Every row gives one point. A path goes straight from each point to the next, and from the last back to the first. The post is the endless flat space through its rows: a point in 2 columns, a line in 3, a plane in 4, and so on, so that a path can go around it. How many times does the path go around the post? Going back the other way cancels.

Post (1 x 2)
0: 15 -6
Path (26 x 2)
0: -17 -66
1:  32 -34
2:  71  11
3:  20  15
4: -31  13
5: -20 -29
6: -18 -16
7:   0  14
8: -16  26
9: -22 -37
10:   7 -27
11:  22 -54
12: -23 -48
13: -33   4
14:  -1  19
15:  20  11
16: -11  11
17: -42  -9
18:  10  25
19:  48  45
20:  68  -1
21:  27 -38
22:   1 -23
23: -30  -4
24:  -8  30
25:  -8 -14
Times around: 0

Post (8 x 9)
0:   9 -10  20 -36 -15  24   4  -8 -12
1:  19 -16  20  10  -5 -11  60  21  -6
2:   2  47 -20  17 -74  20 -15  10  -7
3:  52  18 -31  -5  40 -16 -13  -7  14
4:  -7 -22  31  -3 -22   1 -19 -52 -25
5: -23  20  -7 -27  17  40  32 -23  33
6:  13  16  55  30  15 -26 -14 -24 -17
7: -19  38  52  22 -51 -23  19 -13  33
Path (21 x 9)
0: -27  -9  59  25   2  -2  15  -5  49
1: -25 -28  56  -8 -77   1   8  15  39
2:  16 -10  25  30 -16   4  20 -13 -18
3:  17  35  15 -25 -19   7 -22 -45  15
4:  15  -1  19   7 -21  33  -3  -9  33
5:  34  12  24   6  -8 -35  -4  36  40
6: -22  -8  31  -9 -34 -16   9 -26 -20
7: -32  53  45 -20 -24  27  -6 -58 -23
8:   6  13  24  -1   1 -70  32 -39  28
9: -17  42  33 -18   1 -13 -33  -9 -26
10:   5   0  23  -7  12 -24  52 -31   6
11:  -9 -13  29  18   9  51  20 -39 -48
12:   5  24  39  31 -10 -37  40  -2 -28
13: -23  12  59 -26 -24 -20 -17 -21 -32
14: -28 -26   2  22 -28 -29  54 -57  12
15:  59  37  47 -18  -4 -23  10 -18  11
16: -13  -6  67 -35 -51  20  49 -30  60
17:   2  42  10  20 -23 -23  -4 -48  -2
18: -60  29 -34 -18 -17  12  -4 -56  30
19: -24  16  87  21 -41   9  22  23 -13
20: -18 -21  27  26  -6  21  37 -29  43
Times around: 0

Post (17 x 18)
0: -25  43  11  -2  -6   7 -22 -54  -5 -19  -7  41 -32  13  20   3 -20  -2
1: -21 -17  39  14 -10  10   1 -62 -68  -5  40 -20 -64 -20  29  46  11 -12
2:  40  17  97 -46   6 -35  -1   9 -54  21  49 -13   5  44   1   9 -29   3
3:  -4  -3 -28 -14  14  22   1 -83 -14  10  -9  17 -29  28  38  30  31 -14
4:  59  42  58  13 -22  16  18 -11 -38   2  40   3  29  38 -25  42 -23  25
5:  10   8 -10 -16   2  43  -8  50 -21  33  -5  15   8 -21  36 -71 -11  20
6:   0  25 -41   7  12  -4  38  28 -16 -27 -29  19   8 -28   0 -37  32  34
7:  40  23  42 -42  -1  -9 -10  10 -30  24  40 -27  -7   1 -52  42 -69   3
8: -10  10  -4 -23  15  34  -2 -90 -20 -52  25  -4  -8  -6  28 -17  31  -8
9:  38  17  85  -8  21   7  27  12  10  25  34 -32 -11  42 -42  -5 -40  27
10: -25 -30   4 -33  -1  29  28 -46  -8 -15  46  43 -29  -2  17   7  -7 -12
11: -15  -1 -24  -9  18  32 -10  42 -13 -36 -16   8  22  23  22 -17  27  66
12: -54 -10  -8  -6  46  53   9  21 -19 -34 -51  36  30 -20   7 -24  34   0
13:  46 -13  58 -16  -5   1  14 -22 -17   4 -25  -5  16  14 -32   5 -51  63
14: -50  26 -40 -17  11  25 -29  34 -21  46 -17  36   6 -50  26 -39  76  61
15:   0 -18  24   4 -38  -2   3 -73  17 -25  -2 -14  -8  13  10  37  22 -28
16:  -5 -13  14  31  18 -10  -7 -71   2   1  36   3  13  -1  53  41   0  -6
Path (26 x 18)
0:   5   3  41 -20 -18  59  -9 -63 -38  11 -43  -1 -88 -14  16  13 -17  22
1:  -1 -19  40 -47  10  -3  17  27 -45 -52   5   4 -37   3  -5 -15 -25 -28
2:  17   3  30 -36  25   0   5 -45 -35 -53  43   9   8  29   3  -7   5 -53
3: -14  -8  12 -47 -29  -8  15   1 -29 -18  72  11   2  -7 -18  16  15 -59
4: -12  31  15  -1 -15 -21   9 -24 -14  30   2  23  31  -7   7  34  -7 -19
5:  12  28 -15 -54   2   4  32 -20 -25   6  34  18 -44  -5  24 -26  -6 -36
6:  21  21  -7 -19  -1  12  25   7  -8   1   0   8 -53  -9  44 -16   7  15
7:  32 -16  36 -29  45  12   9 -23  -8   7  -9  17  37 -24 -11 -24 -17  -7
8: -23   5  -3  -2  24  35 -35  -5 -24 -30  19   1 -29 -10 -20 -18  25  27
9:  24  44   0   6  38 -13   0 -16 -48   6 -18  26  18  47  40 -29   6  23
10: -13 -17  20   2   5  39 -22  29 -16  66  10  27  25  28  29 -13  -9 -37
11:  -6 -30  32 -18   7   5 -27  63 -55  67  45  12  68 -33  42 -16 -45 -14
12:   5  27  33  -3  -3   5  30 -62   3 -68  20 -24 -13  42 -29  31  -3  -9
13: -17  -3   5  -7  -7  56 -21 -22 -25 -41 -34   0   2 -25  25  -3 -12  74
14: -34 -10  24 -15  10  -9 -41 -52  17   9  42  11 -40 -42  59 -24   8  33
15:   4  -5 -18 -44  46  47  21 -46  -5 -58  30   0 -46   8 -12 -40 -29   4
16: -12  -1 -50 -13   2  27 -21 -34 -52 -35  25  29  20 -34 -10  48 -22 -10
17: -34  -4 -15 -43   3  24  -1 -87 -11 -37 -20  38   4  -6   9 -13  15 -18
18:  -8 -43 -15 -47  -4  -2   5   5 -42 -32  30  -7  29 -30  29   4 -20  24
19:  -3  50  -5  21 -29   1  11   0 -66   5  12   2 -10 -19  25  49  28  31
20:  22  34  14  18  18  26  23 -18 -26 -40  30   2 -15  25  21  13 -16  22
21:  30 -18  35  -9  39  11  36 -31 -18 -17 -15  -2 -32   2 -35  14 -13  -3
22:  35 -46  -5 -21   8  36  38 -57   0 -28  52 -14  15  38 -26  27  34 -35
23: -62  -2  17  31  16  35 -11 -28 -44   8  21  -4 -22 -56   2 -35   3  19
24: -24  19 -29 -15   0  23  13 -32 -34  16  34 -20 -20 -32   9  -4  -4  17
25:  51   4  -1  20 -23  16   4 -29  24  66  -5 -32  -7  31  42  42   1  48
Times around: 4

Post (17 x 18)
0:  23  28  61  -6   7 -19  22 -25 -51 -18   2  29 -11 -38 -49   6  24  11
1:  27  -8  41 -13  -3 -30   5  22 -52  14 -27 -10  -8 -20  47 -10  37  30
2: -12 -15  -5 -26 -31  49  30  11   1   5  56   0 -28 -24  -9 -14  14 -11
3:  -3 -19   0 -13  21   1   7  18   2  23 -18  17   3 -31   5  23  39   6
4:  21   1  -3   8 -19  16 -25  26  -8 -17  24  27  12 -10  -5  13  27  11
5:  26 -30  56  31  20  37  60  -1 -41 -41 -13  16  22  25  36  19  21   5
6:  -9  20 -17  17 -24  49  16  17 -15 -13  40   3 -38  -4 -31   0 -13  46
7:  19  13  10  33 -22  21 -10 -46  37  36  54  15   7  -8 -53  -1  -3  -3
8:  32  -5 -22 -13   8  14  16  15 -21  36  40 -31   0  50 -20 -19 -10  22
9: -28 -22  31  24  24  56  14 -10 -23   4 -20  18   9   5 -36 -21 -29  -8
10:  38  15   3  17 -12 -12   2 -26   4   3 -22 -25 -81  29  34 -32 -30  13
11: -32  30  -2  10   1  22 -43  -9  -4   2 -26  -8 -22   2  12 -23  30  -6
12:  19  14 -25  33 -27 -55   3 -13  38  17  10  14  13  -3  19   6   7 -22
13: -22 -50 -26  27 -14 -17  10 -37   8 -15  17 -26 -10 -14  10 -21 -34  26
14:  -1  -8   3  22   4 -12   2 -30  -8   7  18   4 -21 -32  37  17 -20  -5
15:  17  62  28   6   0  18 -23  15  23  -3 -28   8  15  -5 -26  37  28 -24
16:   9  -8  12   9 -21  16  -1  -4 -28  18 -21   7   1  12  12  27  31  -9
Path (25 x 18)
0:  -4  21  42  49   8  44 -56   1  35 -30  52  38 -24 -72  15 -25   9  21
1: -55  -9 -18 -12 -27 -12  19 -16  35  32  -7 -12 -23  10  51 -11  82 -41
2:  15  25  37  47  -8  18 -29 -38 -32   5  25  36 -16  15   6 -33  11  34
3:  66 -28  67  15 -30  26  42  38  29 -32 -21  51  14 -53   8   6  48  46
4:  21   1  34   9 -19  36  19 -17  26 -20  -4 -20  35  17 -47 -33  33 -26
5: -30 -23 -15 -20  20  53  59   1 -66   3  10 -42  21  -3 -16 -17 -11   6
6:  19 -16  36  18  19  35   6 -34 -38  13 -22  -8 -18  25  24   4  54  -3
7:  -1 -24   1 -33 -34  27 -28  18  -3  50  70 -14 -83 -53 -36  33 -13  22
8:  -3 -14  21  -2 -16  10  74   1  44  20   8  34   0   4  -9 -22   3   9
9: -37  68  21  -8   1  16 -27 -35 -21  12 -24  29  74  15 -13 -44  33 -82
10:  17 -17  28  -2  -5  18  48  -3  29  -8  -7  -5  24 -12  -1  -2  59  -9
11: -54 -38 -69 -15  51  14 -82  43  -9 -25   6  -7   0 -54  28 -36 -48  32
12: -28  -5   3   7   9  53   3  19 -33 -35  16   9  17   2 -25 -15  21 -23
13:  -1 -16  10   9  12 -15   8 -32   9  61  22 -10  -1  -5 -25  -7 -31 -32
14:  32 -61  12  27 -27  55  60  59  -6   9  79   7  -5 -38  17  21  29  49
15: -20 -54  23  11   2 -20  44  21  17 -15  10  22  18 -57   2  45 -16 -15
16: -15  -6  58 -16 -21  27  16 -14 -52 -10  18 -10 -32   6  -2 -20  35  62
17:  26  35 -31  11  20  18 -45 -38  10   7  20  -4 -16  40 -35 -26 -43   9
18:  -4 -30 -10  17   6  16   1  14 -15  13  12  50  13 -42  32 -15 -31  29
19:   9  10  57  54 -17 -24 -20 -66 -26  -6 -11  22 -13  17  22 -11   7  18
20:  20 -43  15 -61  -8  48  26  -9  21  92  12 -24 -21  -8  -6  38  67  21
21:  39  17   9  -6  40   7  71 -54 -26  38  26  11 -69  13 -41 -22 -65   4
22:  38  30   7  23 -20   3  16 -24 -29   9  19  -7 -18  38 -23 -30  43 -45
23:  23   9  11  -1  -1 -15   1 -36 -49  97  71 -27 -44 -18 -62  15 -50  15
24:  21  17  50   6  46  11   5  10  53  -5   5  27  -2 -25  34  84  10 -20
Times around: 3
